Every row gives one point. Each copy is the shape, with its points in the same order, turned, moved and blurred by noise. Say if it was mirrored as well.
In the rows, 128 means zero.

Shape (9 x 3):
[[106 184  98]
 [138 125 110]
 [140 161 135]
 [150 171  90]
 [133 182 118]
 [126 180 119]
 [ 83 104 101]
 [127 124 161]
 [ 86 156 152]]
Copy 1, 9 rows:
[[ 73 149  86]
 [132 119 111]
 [117 158 121]
 [118 151  76]
 [105 166 101]
 [ 97 159 109]
 [ 91  77 118]
 [123 130 162]
 [ 74 142 147]]
Copy 1 is: only turned
Copy 2:
[[114 180  88]
 [141 119 110]
 [137 154 132]
 [158 166  87]
 [141 178 114]
 [135 177 109]
 [ 86 103  90]
 [125 124 161]
 [ 87 175 133]]
Copy 2 is: only turned
Copy 3, 9 rows:
[[ 70 133  99]
 [131 121 111]
 [ 99 107 137]
 [ 88  93  90]
 [ 78 106 117]
 [ 75 116 117]
 [134 183 100]
 [128 131 162]
 [ 89 159 150]]
Copy 3 is: mirrored

Shape:
[[151 124 148 130 129 131]
 [167 158 135  88  52 133]
 [136 156 113 124 161 147]
 [ 81 101 102 112 156 143]
 [121 173 142 169 131 103]
 [ 88 162 142  92 144 123]
 [141  86 133 109 115  67]
 [ 96  97 120  87 148 147]
 [120 175 154 183 168 153]]
Copy 1:
[[162 132 141 120 122 140]
 [129 114 126  74  46 148]
 [142 172 108 111 142 127]
 [129 117  87 120 172  87]
 [126 171 136 166 109 127]
 [ 90 156 135 107 139  95]
 [171  97 154 122  99  64]
 [131 107 111  94 171  89]
 [124 190 131 169 154 163]]
Copy 1 is: only turned
Copy 2, 9 rows:
[[136 129 150 136 141 134]
 [131 152 182 101  61 135]
 [120 159 106 144 142 159]
 [109  98  67 121 139 138]
 [ 83 144 162 181 132 138]
 [ 68 141 119 105 140 150]
 [120 113 142 116 131  63]
 [123 106  88  96 140 141]
 [102 134 150 192 167 193]]
Copy 2 is: only turned

Shape, 12 rows:
[[ 54 193 188 113 133 113  80  99 123]
 [ 84 148 146 143 130 178 114 143 125]
 [152  99 105 114 115  91 183 145 119]
 [160 138 108 149 125  94  83 145 123]
 [151 153 114 145 113 139 107 158 122]
 [132 133 158 150 129 105 122 151 157]
 [158 127 176 141 129 129 102 160 104]
 [153 160 121 144  76 132 160 151 145]
 [122 163 214  99 133 172 112  97 106]
 [133 107 128 152  85 108 139 161 101]
 [144 124 149 152 111 125  98 106 131]
 [ 68 118 127  48  91  93  76 129 145]]
Copy 1 (12 x 9):
[[ 60 169 167 156 136 142  52  82 123]
 [112 130 117 145 140 169  89 134 114]
 [113 121 143  94 104  87 197 119 102]
 [148 134 154 134 111  67 122 134 157]
 [150 136 136 111 110 110 111 149 141]
 [114 144 167 152 104 124 145 142 148]
 [162 131 182 138  91 137 115 115 124]
 [119 158 117  92  71 129 147 156 145]
 [119 151 166 113 121 199  82  61 123]
 [138 112 124 132  71 105 150 131 102]
 [140 143 134 147 106 121 123  94 158]
 [ 39  67 151 131 123  84  90  86 146]]
Copy 1 is: only turned
Copy 2 (12 x 9):
[[ 65 179 115 126 131  78  59  71 103]
 [102 174 121 128 132 162 106  97 133]
 [135  96 119 127 109 127 189 146  88]
 [179 119 128 133 112 127  84 136  95]
 [163 149 116 116 114 149 109 137 108]
 [132 141 163 150 118 120 114 147 109]
 [114 136 122 141 111 156  83 179  91]
 [154 178 119 110  83 131 159 154 110]
 [ 46 165  87 108 117 126  68 148 138]
 [138 127 132 133  69 164 139 132  77]
 [138 131 122 140  90 123  97 132 131]
 [100 109 173  56 114  99  90  61  88]]
Copy 2 is: mirrored

Shape:
[[110 140 140 118 112 112 128 140 132 123 148]
 [134 124 136 147 120 102 134 157 128 124 120]
 [126 133 112 144 123 101 111 121 133 126 152]
 [141 118 126 132 112 143 139 151 130 115 132]
 [112 156 126 151 129 143  85 160 122 131 118]
 [110 129 138 132 119 127 137 144 129 136 127]
 [174 114 123  88 120 139 132 161 136 163 113]
 [112 110 127 154 121 143 121 129 160 142 158]
 [122 132 132 138 120   7 115 144 125 116 146]
 [152 124 131 144 117 115 136 161 142 117 116]
 [165 149 133 119 135 151 125 145 153 125 135]
 [114 149 108 116 155 132 142 160 129 155 141]
 [111 114 129 108 142 115 124 156 130 126 167]
 [113 128 143 114 163 109 125 142 136 129 127]
 [167 114 135 138 145 160 141 113 119 132 125]
 [109 128 101 137 157 156 123  88 147 119 120]
 [125 133 137 151 126 137 138 126 133 154 122]]
Copy 1 (17 x 11):
[[116 134 131 141 149  92 133 123 112 118 142]
 [145 120 131 159 135  95 146 119 115 129 106]
 [139 130 102 147 137  86 126 151 123 137 142]
 [126 118 138 148 132 131 148 138 124 118 123]
 [112 135 129 167 151 117  95 142 118 149  96]
 [119 128 139 141 149 107 143 121 118 139 120]
 [155 105 134 151 176 154 140 107 161 113 126]
 [123 124 149 134 150 102 147 174 132 153 137]
 [167 133  83 163 144  15 137 110 108 107 129]
 [155 129 138 163 132 115 151 127 123 117 105]
 [153 141 140 137 157 152 119 145 122 111 130]
 [123 123 111 140 193 128 148 132 102 139 122]
 [115 106 120 133 173  92 139 145 115 109 134]
 [132 120 123 114 170  92 126 127 112 123 107]
 [158  96 137 115 127 155 132 138 117 140 127]
 [122 140 103  89 131 133 129 163 130 164 117]
 [139 124 143 132 146 118 139 129 119 165 127]]
Copy 1 is: mirrored
Copy 2:
[[120 119 134 126 109 127 126 155 148 137 153]
 [131 103 114 140 126 133 127 176 138 113 134]
 [128 137 109 145 115 143 116 136 146 121 150]
 [130  97 116 106 118 158 132 161 137 134 125]
 [ 92 146 149 128 132 157 106 171 125 115 111]
 [122 109 134 119 122 126 122 159 136 141 125]
 [ 94  77 106 129 151 166 157 173 115 169 144]
 [146 129 123 138 115 161 101 143 142 168 118]
 [135 131 102 184 114  92 119 178 162  88 200]
 [130  92 113 138 128 153 137 181 140 114 125]
 [121 106 146 123 138 183 157 152 137 136 137]
 [118 146 127 112 156 131 151 159 130 154 131]
 [130 129 119 108 141 136 114 154 157 152 165]
 [119 112 142 133 166 121 121 153 152 132 149]
 [136  81 122 118 145 164 130 121 101 132 120]
 [120 122 127 130 145 148 123  93 155 138  96]
 [130 113 138 140 125 135 122 147 113 142 112]]
Copy 2 is: mirrored
